Rows are points. Two turns around zero, p and q, are shown by what they do to some points. Write where each new point lands after one turn and then the other. Backwards means that the second turn is done in reverse. Each puzzle has new turns, and all numbers are rounded.
(in the rows, 128 means zero)

Turn p:
| 164 |  96 | 125 | => | 107 | 123 |  85 |
|  97 | 176 | 126 | => | 163 | 122 | 173 |
|  99 | 100 | 125 | => | 114 | 166 | 134 |
|  99 | 180 |  97 | => | 188 | 131 | 159 |
| 182 |  88 | 167 | => | 68 | 97 | 89 |
Turn q:
|  80 | 123 | 140 | => | 101 | 142 |  89 |
| 125 | 150 | 110 | => | 112 | 141 | 148 |
| 197 | 151 |  92 | => | 158 | 121 | 203 |
|  77 |  96 | 116 | => | 125 | 169 |  82 |
| 161 | 120 | 182 | => | 144 |  67 | 118 |
Where do these land?
q, then p: | 129 | 142 | 149 | => | 116 | 150 | 128 |
q, then p backwards: |  98 |  97 | 140 | => | 152 | 104 |  99 |
p, then q backwards: |  77 | 129 |  79 | => | 134 |  94 |  66 |
q, then p backwards: | 224 | 131 | 150 | => | 133 | 225 | 144 |
q, then p: | 113 | 141 | 121 | => | 135 | 133 | 147 |

Turn p:
| 166 | 111 | 139 |  98 | 170 | 102 | => | 101 | 139 |  94 |  73 | 129 | 116 |
| 133 | 120 |  84 | 121 | 153 | 159 | => | 169 | 150 | 105 | 119 | 156 | 137 |
| 102 | 125 |  99 | 121 | 141 | 150 | => | 152 | 134 | 129 | 134 | 165 | 142 |
| 119 | 123 | 133 | 121 | 112 | 162 | => | 132 | 129 | 117 | 156 | 130 | 154 |
| 141 | 137 | 155 | 143 |  68 | 101 | => |  99 | 123 | 146 | 165 |  81 | 101 |
| 150 |  91 | 139 | 123 | 163 |  99 | => | 111 | 109 |  95 |  87 | 133 | 104 |
| 129 | 140 | 150 | 155 | 114 | 118 | => | 125 | 109 | 148 | 133 |  99 | 124 |
|  81 | 158 | 107 | 130 | 120 | 132 | => | 141 | 135 | 174 | 147 | 156 | 139 |
| 130 | 149 | 145 | 141 | 110 | 131 | => | 125 | 126 | 147 | 139 | 102 | 136 |
Turn q:
| 123 | 225 | 152 | 134 | 138 |  99 | => | 116 | 152 | 165 | 200 | 129 |  68 |
| 118 | 103 | 126 | 123 | 131 | 168 | => | 148 | 145 | 104 | 106 | 116 | 149 |
| 121 | 111 | 149 | 103 | 134 | 134 | => | 121 | 141 | 117 | 136 | 128 | 161 |
| 121 | 112 | 104 | 133 |  93 | 111 | => | 127 |  87 | 136 | 114 | 107 | 131 |
| 114 |  98 | 126 | 149 | 128 | 117 | => | 150 | 104 | 131 | 119 | 142 | 145 |
| 175 | 128 | 135 | 131 | 132 | 148 | => | 108 | 158 | 136 |  95 | 140 | 120 |
| 125 | 121 | 104 | 122 | 140 | 119 | => | 124 | 110 | 106 | 126 | 135 | 121 |
Where do these land?
p, then q: | 147 | 124 | 169 | 134 | 106 | 141 | => | 153 | 110 | 137 | 109 |  92 | 136 |
q, then p: | 129 | 134 | 100 | 145 | 119 | 129 | => | 108 | 132 | 116 | 128 | 131 | 103 |
q, then p: | 148 | 106 | 115 | 160 | 165 | 144 | => | 122 | 161 | 115 |  82 | 146 | 128 |
p, then q: | 115 | 186 | 163 | 118 | 100 | 102 | => | 159 | 151 | 169 | 167 | 101 | 159 |
q, then p: | 147 | 106 | 126 |  97 | 139 | 145 | => | 142 | 152 | 140 | 139 | 158 | 145 |
p, then q: |  92 | 114 | 105 | 103 | 133 | 155 | => | 147 | 153 | 104 | 120 | 163 | 105 |
q, then p: | 117 | 125 | 118 | 139 | 134 |  80 | => | 134 |  88 | 103 | 114 | 138 | 117 |

Turn p:
| 106 |  71 |  95 | 155 | 149 | 116 |  96 | 168 | => |  94 |  67 |  83 | 136 | 128 | 106 | 106 | 101 |
| 188 | 126 | 175 |  90 | 118 |  85 | 153 | 152 | => | 172 | 109 | 173 | 108 | 115 |  86 | 188 | 144 |
| 179 | 147 | 163 | 117 |  99 | 130 | 151 | 174 | => | 159 | 119 | 149 | 128 | 158 | 118 | 199 | 143 |
| 115 | 129 | 106 | 143 | 132 | 172 |  97 |  66 | => | 105 | 161 | 114 | 171 | 105 | 161 |  84 | 148 |
|  80 | 100 | 146 | 161 | 158 | 127 | 107 | 146 | => |  93 |  79 | 105 | 101 | 123 | 155 | 105 | 124 |
|  97 | 162 | 110 | 109 | 117 | 136 | 103 |  99 | => | 140 | 175 |  98 | 123 | 112 | 149 | 108 | 123 |
| 115 | 140 | 106 | 115 | 160 | 147 | 140 | 117 | => | 147 | 135 | 135 | 134 | 140 | 142 |  87 | 117 |
| 133 | 122 | 161 | 100 |  83 | 128 | 176 | 130 | => | 134 | 144 | 174 | 121 | 122 | 137 | 182 | 101 |
| 140 | 155 |  91 | 162 | 136 | 112 | 128 | 100 | => | 109 | 162 | 122 | 130 | 149 |  99 |  95 | 152 |
Turn q:
| 100 | 166 | 146 | 162 | 105 | 166 | 158 | 116 | => | 143 | 167 | 130 | 181 | 146 | 159 | 102 | 142 |
| 153 |  84 |  69 | 123 | 161 | 177 | 157 | 154 | => | 113 | 141 |  47 | 116 |  90 |  97 | 138 | 166 |
| 114 |  94 | 149 | 151 | 130 |  85 |  81 | 133 | => | 111 |  86 | 139 |  86 | 171 | 149 | 128 | 112 |
| 141 | 134 | 141 | 126 | 168 |  99 | 113 | 150 | => | 146 | 113 | 148 |  80 | 121 | 128 | 128 | 144 |
| 152 | 168 |  98 | 106 | 126 | 145 | 140 |  84 | => | 121 | 179 | 150 | 152 | 109 |  91 | 150 | 125 |
| 109 | 127 | 136 | 150 | 108 | 169 | 135 | 109 | => | 130 | 154 | 105 | 162 | 156 | 140 | 118 | 122 |
| 171 |  90 | 131 | 157 |  81 |  95 | 127 | 138 | => |  87 |  75 | 132 | 136 | 149 |  94 |  92 | 130 |
| 104 | 163 |  95 | 129 | 131 | 106 | 121 | 176 | => | 105 | 133 | 146 | 107 |  80 | 172 | 113 | 137 |
|  96 |  84 | 158 |  99 | 165 | 106 | 145 | 124 | => | 167 |  82 | 113 | 118 | 136 | 145 | 178 | 132 |
| 138 | 170 | 157 |  75 | 104 | 132 | 102 |  95 | => | 157 | 150 | 172 | 142 | 121 | 106 | 135 |  66 |
Where do these land?
q, then p backwards: | 106 | 126 | 102 | 135 | 103 | 131 | 134 | 126 | => | 117 | 111 | 124 | 146 | 109 | 151 | 119 | 117 |
p, then q: | 106 | 138 | 122 | 143 | 158 | 128 |  96 | 119 | => | 104 | 139 | 109 | 102 | 111 | 134 | 124 | 100 |
q, then p: | 218 | 148 | 125 | 153 | 114 | 149 | 127 | 190 | => | 142 | 127 |  39 | 104 |  77 |  90 | 157 | 137 |
p, then q: | 125 | 143 | 145 |  99 | 105 | 136 | 131 | 142 | => | 139 | 141 | 128 | 154 | 117 |  99 | 126 | 144 |
p, then q: | 143 | 101 | 121 | 126 | 104 | 135 |  99 |  97 | => |  95 | 126 | 137 | 155 | 138 | 155 | 101 | 134 |
q, then p: | 104 | 152 | 128 | 137 | 205 |  31 | 124 | 112 | => | 180 |  76 | 195 | 114 | 134 | 176 | 185 |  94 |
q, then p backwards: | 111 | 147 | 174 | 155 | 112 | 144 | 172 | 124 | => | 161 | 145 | 112 | 117 | 159 | 185 | 126 | 120 |
q, then p: | 121 |  50 | 113 |  85 | 115 | 146 | 110 | 139 | => | 101 | 157 | 145 | 159 | 109 |  90 |  84 |  77 |
p, then q: | 117 | 147 | 122 | 120 | 136 | 152 | 159 | 102 | => | 157 | 160 | 139 | 116 | 145 | 125 | 111 | 117 |
